Every row gives one point. To make a cloud, some directions were put in groups of two or more. Within a group, all points are equally far from the middle, so they leave a hole (a ring in 2 directions, a hollow ball in 3). The other directions are filled evenly. Then the cloud was stretched, turned, moved and blurred a little. How many holes are there, and how many directions does each take, smallest first?
In the rows, 128 means zero.

Cloud (21 x 3)
[[131 137  69]
 [138 135 112]
 [152 161 157]
 [144  64  68]
 [155  95  61]
 [ 87 145 114]
 [102 110 132]
 [142 122 171]
 [ 97 149 172]
 [132  74  92]
 [123 198 158]
 [114 127 168]
 [154 100  68]
 [166 119 144]
 [161 105 160]
 [133  90  86]
 [123  93  89]
 [143 142 122]
 [ 99 138 120]
 [148 101 123]
 [159  73  62]]
Holes: 0

Cloud (27 x 4)
[[109  77 128 137]
 [ 93  94  95 159]
 [149  99 137  58]
 [127  82 138 106]
 [135  89 145 134]
 [153  97 147  94]
 [ 64 120 128 167]
 [ 77  95 162 102]
 [126 147 113 169]
 [118 160 121 137]
 [ 68  86 144 126]
 [ 89 135 128 181]
 [ 72  99 165 118]
 [138 124  84 151]
 [113 147 117 171]
 [115 134 117 186]
 [ 70 100 165 121]
 [129 154 155  61]
 [127 120  82 137]
 [119 101 101 180]
 [134 132 109  53]
 [113 148 119 169]
 [178 130 141  72]
 [ 89  88 152  88]
 [174 124 123  58]
 [133 151 162  63]
 [118 148 135  56]]
Holes: 2 (2, 2)

Cloud (46 x 6)
[[123 123 212 107 100 123]
 [110 184 154 129 172 140]
 [109 140 143 159 153  78]
 [176 126 146  65 163 145]
 [120 109 176  63 117 117]
 [137 120 132 145 154  75]
 [137  83 156  69 162 105]
 [163 163 158  93 186 118]
 [122 123 172 112 179  86]
 [106 146 196 175 107 137]
 [131 132 167  84 153 165]
 [118  92 117 165 160  82]
 [119  92 114 158  91  82]
 [185 133 150  65 152 142]
 [ 81 115 139 109 191 103]
 [111 152 194 164  95 128]
 [ 65 117 133 174 105 107]
 [ 61 147 120 133 107  99]
 [135  80 169  77 147 143]
 [130 155 137  95  70 132]
 [119 109 153 132  62  94]
 [ 96 132  79 142 176 108]
 [170 137 139  69  95 134]
 [103 140 158 119 128 167]
 [115  79 180 133 173 142]
 [ 80 118 116 151  69 107]
 [152  68 130 103  98  98]
 [123 125 135 145 154  72]
 [124 155 147 139  87 167]
 [ 89 114 151 158 186  97]
 [150 138 134 156 201 112]
 [ 82 136 162 149 162  88]
 [103 142  98 162 164 138]
 [156  67 124  87 123 131]
 [182 112 145  83 148 164]
 [120  93 108 104 132  67]
 [ 71 136 160 149 110  93]
 [144 105  70 122 152 110]
 [187 119 205 110  97 149]
 [121  83 106 146 118 147]
 [ 80 140 126 147 146 146]
 [118 104 134 113 178 154]
 [143  64 134 161 151 116]
 [ 65 131 119 147  92  92]
 [172 141 202 125  80 152]
 [146 123 148 185 180 144]]
Holes: 2 (2, 4)

Cloud (78 x 8)
[[ 73  86 164  95 131 166 129 130]
 [124 138 186 160 102 177 165 103]
 [126  86 145 147 121 158 153 151]
 [147 105 151 101 109  37 119 171]
 [ 65 121 160 105 133 136 156 146]
 [100 147 146 137 192 187 155 165]
 [143 103  63  57 136 115  97 155]
 [145  99 100 155  98 187 101 106]
 [146 104 200 130 151  98 165 153]
 [160  96 139 146  98 103 113 154]
 [135  91  67 118  76  82 108 109]
 [156 126 117 185 148 104 162 125]
 [166  84 141 172 103 119 161 168]
 [148 117 157 202 132 175 141 177]
 [103 118 124 141 192 201 132 178]
 [ 95 147 167 114 167 103 107 165]
 [138 134 136 189 138 159 145  64]
 [ 71 139 109  70 142 173 135 117]
 [124 128 157 175 149 154 162 129]
 [137 145 141 159 186 145 145 126]
 [128 106 149 117 127  71 105 129]
 [100  73 116 105 111 124 150  63]
 [127 150 188 180 162 149 160 177]
 [148 101  83 121  63 149 109 112]
 [ 47 144 127  63 138 137  96 138]
 [108 136 133 104 148 126 174 171]
 [126 107 128 177 140 176 136 145]
 [ 99 138 160  84 149 142 113 107]
 [146 129 120 144 135 153  72  95]
 [130 126 107 122 164 195 125 110]
 [103 132 140 143 104 140 119 168]
 [ 60 127 113  72 138 167 139 157]
 [102 139  66  92 129 177 136  83]
 [111 126 153 179 177 202 158 133]
 [ 81 161 199 129 213 134 146 176]
 [128  99  80  78 113  86  84  79]
 [126 129 117 155 108 159 168 118]
 [103 136 126 138 108 121 113 133]
 [115 152 207 167 170 121 147 184]
 [126 125  80  87 111 147 168 117]
 [130 110 125 125 112  79 156 169]
 [ 90 127 138 112 147 119 122 146]
 [ 86 135 162 107 101 137 108 183]
 [121 115  79 125 155 125 126 126]
 [ 95 132 165 109 178 130 115 177]
 [110 124 187 109 175 153 133 129]
 [ 76 148  97 106 178 150 157 150]
 [107 132 139  90 180 200 150 108]
 [125  97 145 104 193 133 160 189]
 [140 167  98 140 172 128 153 163]
 [ 91 131  83 104 140 152 110  94]
 [146 115 150  82 153  80 148 171]
 [ 60 113 118 150 172 210 172 130]
 [181  70 111 137 137 139 126  69]
 [117 111 176 102 133  83 145  97]
 [150 148 148 171 188 131 133 166]
 [157 142 162 151 168 107 103 195]
 [152 109 168 114  83  98 123 178]
 [141 108  70  60 138 108 131  82]
 [157 104  94 124  92 160 136 125]
 [150 147 230 159 183 101 122 196]
 [168 139 120 136 117 117 100  87]
 [120  69  65  99 104 160 139  48]
 [ 85 121 133  85 153 106 135 179]
 [ 91 124  99  90 170 186 168 121]
 [118  85 147 122 160 109 123 144]
 [ 79 131 181 141 187 153 138  95]
 [130 120  93 121 146 197 164 102]
 [104 153 125 124 157 151 146 182]
 [131 120 120  91 157 145 106 165]
 [154 172 193 147 178  93 154 153]
 [132  71 139 126 186 131 171 135]
 [123 123 134 206 134 169 194 137]
 [118 132 103 142 159 200 112 151]
 [119  74 107  97 110  49  92 132]
 [131 123  73 128 126 181 180 102]
 [138  77  85 125  93 189 128  87]
 [133 125 171 131 140 134 140 122]]
Holes: 0

Cloud (106 x 9)
[[135 142 168 190 109 117 121 125  59]
 [177 109 142 152 171  76 110 112 159]
 [123 162 159 109 163 113 126 108 121]
 [143 138  88 114 114  80 136 178 108]
 [144 136 112 172 129  43 149 127 118]
 [148 128 174 118 173 150 118 120 160]
 [135  51 154 186  99 166 137 116 107]
 [ 97 117  57 140 138 123 172 193 147]
 [ 98 153 100 167 141 137 109  84 143]
 [101  97  71 159 106 132 145 129 169]
 [184 138 129 162  70  78 149 162 161]
 [ 82 139 122 143 134 171 146  78 147]
 [147 107  98  94 138 121 175 178 148]
 [182 124 159 139 146 113 112  73 140]
 [128 118 106  96 141 112 141 133 233]
 [158  84 167 105 160 133  77  75 148]
 [137 130 139  98 142  93 103  92 158]
 [118 127 130  77 215 134 152 140 110]
 [153 148  88 193 119 178 155  96 116]
 [191 122 145 121 140 138 114  71 111]
 [ 78 166 120 157  74 135 123 124 139]
 [110  91 108  96 216 132 182 166 153]
 [113 162  68 165 103 165 157  89 124]
 [ 80 166  79 148 100  82 198 186 117]
 [138 149 152 104 158  94 147 134 123]
 [114 166 129 173  73  91 142  88  86]
 [167  92 179 104 124 129 103 150 116]
 [104 123 135  73 142 181 134 166 140]
 [154 120 106 148 120 144 129 126  74]
 [108 182 143 202  71 158 144 130 150]
 [ 91 161  75 164 116 108  99  89 165]
 [ 75 124 134  58 152 122 169 131 122]
 [146  77 126 147  62  89 165 198 112]
 [146 118 167  75 128 112 120 168  68]
 [120  90 140  54 178 116 112 115 111]
 [132  66 141 163  62 163 137 105  89]
 [154 131 145  88 139 100 139  88  91]
 [112 159 120  78 166 139 119 169 175]
 [145  99 118 186 104 119 170 112  78]
 [164  71 162 118 112 126 152  79 140]
 [120 123  81 193 142 192 137  90 166]
 [101 126 108 120 127 150  98  98  42]
 [114 157 122  88 142  73 152 137 165]
 [124 175 136 121  97 105 103 173 153]
 [191 130 156 146 144 110  95  87 171]
 [142 122 126 199  60  54 161 139 114]
 [139 159 165  84 100  97 135 159  89]
 [131 106 129 138 120 107 159  69  87]
 [109 159 130 164  79  77 138 101 100]
 [147 126 137  91 196 145 108  68 103]
 [149 111 125 153 164 105 123  89 158]
 [104 179 125 142 122 191 122 101  57]
 [137  52 138 164 134 100 155 145 153]
 [128  64 187 149 118 151 120  88 124]
 [192  65 150 135 115 139 103 121 166]
 [156  74 209  98 138 162 129 105  95]
 [158  79 200 108 100 187 125 129 101]
 [155 151 163 121 130 166  87 111 120]
 [117 152 137 178  80 131 148 144  99]
 [131  97 173 149  93 188  76 113  95]
 [110 114 120 174  93  90 205 156 182]
 [128 134 172 119 143 150 125  78 145]
 [169 175 111 155  77  85 141 140 155]
 [ 92  90  63 114 135  74 152 139 104]
 [106 175 124  82 148 131 106  93 201]
 [ 89 184  95 132 156 147 120 166  98]
 [115 143 110 124 136 110 109 179  71]
 [151  96  91 122 124 155 122 101  62]
 [104 107  96 138 164 138 139  91 177]
 [120  87 116 127  83 121 186 200  92]
 [ 96 146 119 170 148 175  92 128 149]
 [112 139 122  56 118 108 119 161 116]
 [ 96 121 142 168 126 119 121 151 157]
 [116 135 129  78 142 146 157 182 145]
 [139 136  94 148 127  76 185  82  70]
 [ 70 144 138 132 103 114 143 116 159]
 [150 115 128 114 142 157 136 159  87]
 [178 103 173 145 161 126 124 104 148]
 [140  90 169  63 138 126 123  98  81]
 [102 133  67 132  90 127 166 133 112]
 [165  88 173 187 131 116 158 120 146]
 [165 138 142 110  99  65 148  91 121]
 [169  79 166 147 146 151 181 132 188]
 [ 83 144 104 117  98 113  96 172 151]
 [145 109 123 148 162 102 161 141 222]
 [149 159 171 107  79  86 119 161  85]
 [ 92 205 119 114 185 131 108  75 149]
 [ 75 131  91 116 133 102 144 129  94]
 [155 119 157 114 163 130 104 123 183]
 [133 203 113  97 153 110 124 150 142]
 [124 153 127 116  96 128  94 123  72]
 [144 100 139  90 204  93 151 158  91]
 [132 113 171 157  90  90 112  77 132]
 [147 145 165 149 126  64 120 103 109]
 [143 151 168 115 156 148 120 119 171]
 [119 152 124  70 148 161 141 113 139]
 [147  50 118 143 115 187 111 100  82]
 [131  51 117 142 170 130 195 150  83]
 [ 86 115  72 130 163 115 157 122 177]
 [156 167 120 159 142  56 159 132 193]
 [111 158 146  87 169 105 152 161 149]
 [105 181 141 176 118 101 141 113 174]
 [134 143 138  94 120  89 157  77  92]
 [ 73 151 118 131 183 144 133 141 134]
 [103 108 127 156 124  81 118 161 129]
 [110 188  52 174 103 116 130 109 167]]
Holes: 1 (2)

Cloud (87 x 9)
[[102  99 161  92 192 189 125 122 102]
 [142 172  89 173 131 106 113 137 133]
 [139  64 124 122 145 171 156 151  78]
 [155 159  96  84  86 139 125 107 146]
 [111 125 100 151  78 113 182  87 151]
 [ 95 120 137 104  64 118 148 156 149]
 [126 147 103  89 180 138 149  96  80]
 [100 127 106 133  44 129 129  86 131]
 [136 138 143 113 175 135 102 116  70]
 [ 74 153 149 115 109 165 147  93 123]
 [176 128 117 171 183 122 124 116  74]
 [141 147 156 106 159 171 107  56 141]
 [106 162 114 101 133  98  79  60 138]
 [ 74 105 127  93 111 193 137 146 133]
 [ 54 161 113 109 104 116 105  85 104]
 [ 74  65 123 146 124 164 106 100  66]
 [189 113 131 149 110 157 171 151 161]
 [122 143 143  92 133 115 124 138 105]
 [165 153 116  92 152 111 198  69 178]
 [185 191 156 128 142 129 128 100 129]
 [155  68 126 123 178 134 134 100 104]
 [119 175 168 135  95 141 168 122 177]
 [103 185 125 148  87  93  92  84 157]
 [165 201  93 138  86  86 123 113 171]
 [ 81 129 120 114 130 120 205 103 160]
 [ 69 158 103 130 109 149  97 130  87]
 [ 83 120 122 117 138 145 177 146 156]
 [ 95  98 126 161  79 167 109 135  59]
 [147 120 113  99 114 202 151 111 140]
 [112  60  99  74 129 145 120 100  84]
 [164 117 103  92 103 135 160  94 193]
 [108  96 131  70  78 168 133 119 152]
 [169 147  99 111 108 163 125  92 168]
 [112  76 151  98 182 183 128 104  79]
 [119 117  87 125 111 134  64 134  52]
 [172  84 109 139 181 166  97 121  54]
 [ 84 129 120 169 137 132 102 133 121]
 [138  74 176 135 125 181 111 111 107]
 [132 138 144 155 104 178  91  67 117]
 [146  98  89 131 166 192  83 115  87]
 [170 119 112 111 123 171 132 143  67]
 [127 147  86 110 167 111 146  89  68]
 [122 166 119  80  94 180 117 102 165]
 [149 101 133 147  87 142 109 163  56]
 [183 147 131 146 208 159 160 129 104]
 [152  71 143 134 196 180 135 126  78]
 [114 173  76 115 164 104 152  81  98]
 [106  90 108 188 119 141  86 125  33]
 [ 96 124 114 144 160 133 116  52 136]
 [149 213 137 140 115 126 121 107  95]
 [ 67 119 113 121 140 188 129 137 129]
 [134 124 169 103 122 150 123 125 190]
 [114 157 145 122  68  76 134 133 159]
 [ 93 138  98 170 143  88 156 109 101]
 [105 148 142  81 156 185 188 113 157]
 [104 145  83 102  62 133  98  96 112]
 [ 75 163 105 124  88 104 181 122 173]
 [124 104  90 161 123 156 124  84 133]
 [158 198 109 134 148 170 145  75 110]
 [152  54 125 129 140 114 116 119  92]
 [119 150 113 148 164 117 119 128  48]
 [180 127 131 136 171 162  98  71 109]
 [147 127 106 121 167 161  70 124 111]
 [129 121 130 156  48  95 139 117 105]
 [ 98 126  80 114 137 112  75  87 135]
 [136  82 135 103 123 146  92 157  99]
 [ 90 164 126 137 115 108  82  72  89]
 [ 98  53 119  95 130 127 121 131 157]
 [122 130  98 155  48  99 120  73 169]
 [163 133 137 103 139 116 194  72 193]
 [123 131  80 139  82 121 101 120  52]
 [ 49 126 146 111 110 144 119 108 121]
 [180 160  96 138  68  84 130  94 120]
 [120 127 103 141 133 118 103 169  76]
 [153 135  98 153 128 126  98  52 124]
 [ 75  94 141 151 121 163  91  89  66]
 [142 126 158 154 162 118 135 131 138]
 [130 123  93 175 132 131 117 129  25]
 [127 118 108 100 116 120 118 163  90]
 [121 123 166  87 128 179 146  81 133]
 [104 121 118 129  67 154 161 154 152]
 [156 124 116 113 108 143  85  98  61]
 [116 102  96 186 114 157 136 130  86]
 [144  94 122 149 139 194  82  85 121]
 [113 123  95 139  60  99  64 108  75]
 [ 79 108 129 137 103 118 110 162 103]
 [124 149 150 104 155 158 141  73 200]]
Holes: 3 (2, 3, 3)

Cloud (103 x 9)
[[ 95 190  73 125 182 159 137 178 127]
 [ 99 138 124 103 173 167 113 118 165]
 [ 40 153  98 133 151 187 112 171  84]
 [155 124 154 130 139 108 153 148  70]
 [ 93  71 124 109  71 149 130 131  82]
 [ 87  91 131 144 152 145  55 133 135]
 [174 130  96 123 159 167 102 147  87]
 [108  96 148 135 121 103 132 140  73]
 [142 151 159 116 173 142 185  96 168]
 [111 178  60 144 147 105  71 134  96]
 [ 84  99  79 100 132 119  53 160 133]
 [143 115 187 177 138 108  96 112 119]
 [145 100 185 172 141 133 133 108 111]
 [163 150 135 128 145 101  57  92  98]
 [ 39 156  79 119 152 140  91 177  78]
 [ 95 106  84  83 135 163  82 125 100]
 [ 69 110 118  83  90 150 169 153 115]
 [172 191 115 106 133 107 165 109 102]
 [144  88 111 106 107 134 154  85 152]
 [129 153  89  95  94 110  93  95  99]
 [147 199 146 130 178 155 169 101 150]
 [ 84 123 148 152  91 172  87 156 125]
 [ 94 126 118  90  82  95  89 158 120]
 [ 75 197 163 145 138 104  86 127 128]
 [108 135 170 130 108 169  74 123 152]
 [ 81 104 143  88 139 146  94 113 128]
 [104  66 105 152 129 151 159 153 116]
 [ 84 159 190 171 127 125 118 113 113]
 [144 175 180 132 197 148 116 135 159]
 [113 105 123 153  66 134 121 120 126]
 [106 169  60 153 165 134 108 186 109]
 [ 98 186 137 118 179 186 135 171 102]
 [ 79  77 128 154  88 143 133 138 134]
 [120  96  97 146 165 136 177 131 166]
 [100 126 139 127 109 179 131  99  76]
 [124 113  47 130 127 107  77 168 127]
 [ 47 156 110  95 105 125  85 168 131]
 [131 121  91  94 141 126  68 102 134]
 [ 84 127  99 152 152 155  41 157 105]
 [186 165 124 160 165 128 160 102 162]
 [109  96 177 110 106 149  71 125  85]
 [ 38 122  96  93 125 142 155 148 128]
 [ 87  97 125 130  88 127  94 170  63]
 [ 90 186 125 153 197 106  83 155 148]
 [151 192 119  92 167 156 133 152  89]
 [ 99  78 168 116  97 104  98 142 132]
 [147  95 123 108 117  81 135  84 133]
 [ 72 149  86 136 185 129 165 112 116]
 [168 120 173 151  99 147 110 112 106]
 [128 159 188 163 162 138  96 123  86]
 [161 163 147 154 161  74 149 103 185]
 [145 174 173 168 191 114 149 146 133]
 [183 103  77 106 160 100 132 149 125]
 [127 192 145 155 141 158 107 167 119]
 [168 155  67 142 111 123 113 116 112]
 [ 44 150  85 128 142 184 126 177 136]
 [103  72 109 111 106 120 111 202 119]
 [ 58 141  86 129 143 106 147 147 164]
 [141 117  89  89  94 124 138 103 149]
 [186 110  87 123 126  87 122 150 115]
 [ 93 125 137 104  83 122  74 169  65]
 [132 109 115  93 177 110 144 108 148]
 [ 95 185 106 152 100 152 130  99 127]
 [195 134 156 127 103  99  99 108 146]
 [183 104 122 113 160 117 140  84 156]
 [110 190 159 142 215 114 114 126 134]
 [135  99 148  94 130 187  91 143  89]
 [174 156 187 179 159 116 103  97 131]
 [ 87 182  93 152 174 156  67 174 122]
 [ 95 120 109 136 197 159 100 184 148]
 [100 189 117 153 203 128  84 121 113]
 [123 143 153 102 125 105  98  80 162]
 [157 109  81 102 179 107 141 154  88]
 [148 168  85  99 199 123 107 140  89]
 [123 122  70 120 165 113  61 152 153]
 [ 41 150 123  95 149 168 113 131 125]
 [ 84 105 177 168 148 167 116 125 136]
 [107 131 106 138 116 170  67 189 118]
 [ 70 116 117 103 117 173 124 119 161]
 [ 77 123 104 140  91 175 138 122  81]
 [149 188 135 102 134 120 160  83 161]
 [130 125 122  72 131 181 144 167  88]
 [116  80 161 130 127 134 128  98  88]
 [160 201 129 170 174 106  99  75 139]
 [163 147 129 151 138 122 128 171 145]
 [ 99 146 149 110 202 145 166 125 127]
 [144 215 134 155 143  84 108  96 118]
 [145 138 105 152 110 150 153 151  91]
 [ 64 161 160 150 145 109 120 102 114]
 [ 95 150  59  80 126 105 126 142 129]
 [100 163 134 111 170  75 114 125 141]
 [146 135 103 161 111 108 161 132 150]
 [105 155 119  93 116 166 181 151 133]
 [ 91 165 177  89 130 177  89 163 113]
 [ 87 128 123 155 154 155 102  87 103]
 [160 155 114 151 160  81  67 106 103]
 [112 146 128  69 117 182  86 171  98]
 [158 122 165 156 144 157 144 131  85]
 [ 99 134  69  84 111 147 132 104  97]
 [114 173 189 149 155 164 139 145  92]
 [133 119 101 157 177 146 154 169  91]
 [ 85 151  73 115 167 119 144 192  80]
 [ 74  72 133 110 111 148  61 166  82]]
Holes: 2 (3, 6)
